Each point is reached from the start by the listed moves, each made once or not at all, plus a little noise. Is the number of moves made odd or even? Then give how often each move was made.

Moves:
(1): [14 22 15 -2]
(2): [-25  33   0   5]
(3): [-16 -16  46  24]
Start: [-19 -18 -11  -5]
Points:
[-25 -13  47  15] -> even (1, 0, 1)
[-60   0  37  23] -> even (0, 1, 1)

Moves:
(1): [ 35   3  -5 -15  -2  10  -3   3  -8   9   4   6  11]
(2): [  3  29  -6   3 -10  -5   7   1   3  -5   2   1  -6]
(3): [  7  11  27   5   3  -7  -1 -14  -6   6  -2   3   2]
(4): [  2  -2   1  21 -10   6   0   3  -1   3  14   2  -3]
(5): [  2   9  -8  12  14   8  -7  -7   5   9  -4   5 -10]
(6): [ -4   6  11  -6 -16  34  -1 -16   2  -7  -1 -14   3]
(7): [  3   1  -7   6   1   0  23   1  16   2 -10   3 -13]
(8): [-9  3 14 -2 15  8  2 27 -4 -8  3  4 -8]
(9): [10  0  6  0 -3 -5 -7  5 22 -9  3  2 -4]
(10): [-11   1   0  -2  -7   7 -15   5   0  38  -9 -12  -5]
(11): [-2  4 -1 -9  3  0 11 -6  7  7 27  4  7]
Start: [  4 -13  -2  -9  -2 -11  -9  10  -1   9   6   0   6]
Points:
[ -9  37  10 -11   1  30   3  12  11   5  37   1 -10] -> odd (0, 1, 0, 0, 1, 1, 0, 1, 0, 0, 1)
[  0  10  24  29 -16  36  -6 -15  18  60  -5 -15 -22] -> even (0, 0, 1, 1, 1, 1, 1, 0, 0, 1, 0)
[ 28  26  21  -5 -36  45 -22  39   9  29  23  -7 -11] -> odd (1, 1, 0, 1, 0, 1, 0, 1, 1, 1, 0)
[ 49  34  10  14  -7   0 -13  -7 -10  31  19  17   0] -> odd (1, 1, 1, 1, 1, 0, 0, 0, 0, 0, 0)
[  9  31   1  21  11   3  18  32  50   9  43  20 -34] -> odd (0, 1, 0, 1, 1, 0, 1, 1, 1, 0, 1)
[ 29   6  -1  -2  20  18 -11  31  -3  27  51  25   7] -> odd (1, 0, 0, 1, 1, 0, 0, 1, 0, 0, 1)

Moves:
(1): [11  3  5 -6  1 -7  1 -3  8  0  3  4 -5 -1  2 -5  4 -7  2 -1]
(2): [ 2  7  7  3  5  1 -8 -6  3  5  2 -5  3  6 -3  8 -1  2 -3 -6]
(3): [-9 -5  9  1  3  5 -1 -5 -2  1  0  4 -1 -2  2 -7 -2 -2 12  3]
(4): [ 1  3  3 14  2 -3  4 -2 -2 -8  4  0 -6 -4  1  5  2  4  2  5]
(5): [-1 -8 -1 -4 15 -2  1  3 -1 -3  2 -3  0  1 -6  2 -1 -7  1 -4]
(6): [  4  -1   2   6  -2  13 -11  -2   3 -17   3  -1  -1  -1  -1 -12   1  -5
  -4   6]
(7): [-4  5  0 -6 -6  1 24 -1 -4 -3 -9 -5  2  2  0 -8  2 -3  1 -9]
(8): [ -2   7   8   0  -1  -2  -3   8  -3   1  -3 -12  -9   2   5  -7  -8   9
  -3   6]
(9): [-8  2  0  2  3 -5 -4 -4 13 -7 -1  6 -6  5  6 -2 -9 -6 -7  5]
(10): [ 4  2 -4  4  6 11  6 -2  3 14  3  1 -1  1  4  6  1 -8  1  8]
(11): [-3  3 -4 -4  2  2  0  5  4 -2 20  8 -3 -1  4 -7 -1 -3 -2 -6]
(12): [  3  12   1  -5   4   5  -4   9  -7  -7  -2  12   4   4  -1 -10  13   4
  -4   9]
(13): [ 0 -5  4 10  3 -2  1 10  9  3  9  1 23  0 -9 -4 -5 -4 -6  9]
(14): [ -2  -9  -8   3   1   3   7   2   5   7  -2  -4  -4  18 -12 -10   5   6
  -1  -3]
(15): [-1  2 -3  0  8 -3 -2 -6 -3  2 -2 -5  2  4 11 -4  7  0 -3 -3]
(16): [ 4 -6  1 -8  4  2  1  5  4 -4  1  1  2  5  8  6  1  3 -1 -5]
(17): [-13   3   0 -13  -2  -2  -8  11   2  -5   0  -6   5  -4  -5   3  18   3
  -4   4]
(18): [  0   0   0  -2   3   4   5 -10   2   3  -4   5  -4  -9   2  -3   2  11
  -2   1]
(19): [ 0  6 -9 -6 10  3 -2  1  8 -4 -2  2  0  1  1 -7 -3  2 14 -3]
(20): [  2   6  -4 -13  -2   2   2  -9 -13  -4  10  -4   7   6   0   2   1  11
   0  15]
Start: [-8  5 -2 -3 10  9  4  5  6 -7 11  5 -4 12 10 -3 -7  2  1  0]
Points:
[  1  35   6 -19  28  35  -8   0  -5 -19  43  11 -12  25  36 -44   9   1
  -1  38] -> odd (1, 0, 1, 0, 0, 1, 0, 1, 0, 1, 1, 1, 0, 0, 1, 0, 0, 0, 0, 1)
[  5  -1 -18  -9  36  21  17  23  45   8  43  17   7  36   7 -22  -5  -9
   7  -1] -> odd (1, 0, 0, 0, 0, 0, 0, 0, 0, 1, 1, 0, 1, 1, 0, 1, 0, 0, 1, 0)
[-28   9   7 -24  30  22  -1  18   3  -6   0   2  -9  30  21 -34  29  36
  -7  11] -> even (0, 0, 1, 0, 0, 0, 0, 1, 0, 0, 0, 1, 0, 1, 1, 1, 1, 1, 0, 0)
[ -6  30   7 -13  54  51 -10   7  10 -16  49  14  14  21   7 -41 -11  13
   5  37] -> even (0, 1, 1, 0, 1, 1, 0, 1, 0, 1, 1, 1, 1, 0, 0, 0, 0, 1, 1, 1)
[-28  10 -17 -31  48  23   4  13  35 -38  41 -10  24  55   3 -35   8   3
 -14   0] -> odd (0, 1, 0, 0, 1, 1, 1, 0, 1, 0, 1, 0, 1, 1, 1, 1, 1, 0, 1, 1)
[ -8   7 -21 -26  49  32  44  11   3   1  36  10  23  44  10 -30  16  14
 -15  14] -> odd (0, 0, 0, 0, 1, 0, 1, 0, 0, 1, 1, 1, 1, 1, 1, 1, 0, 1, 0, 1)
[ -8  17  -2 -13  50  24   2  26  22  -2  50   6  11  60   6 -17 -12  10
 -25  29] -> odd (0, 1, 0, 0, 1, 0, 0, 1, 1, 1, 1, 1, 1, 1, 0, 1, 0, 0, 0, 1)
[-22  16   1  -4  42  24  30  -6  17  -9  16  -6 -22  33  28 -36  -3  30
  13 -20] -> odd (0, 1, 1, 1, 0, 0, 1, 1, 0, 0, 1, 0, 0, 1, 1, 1, 0, 1, 1, 0)
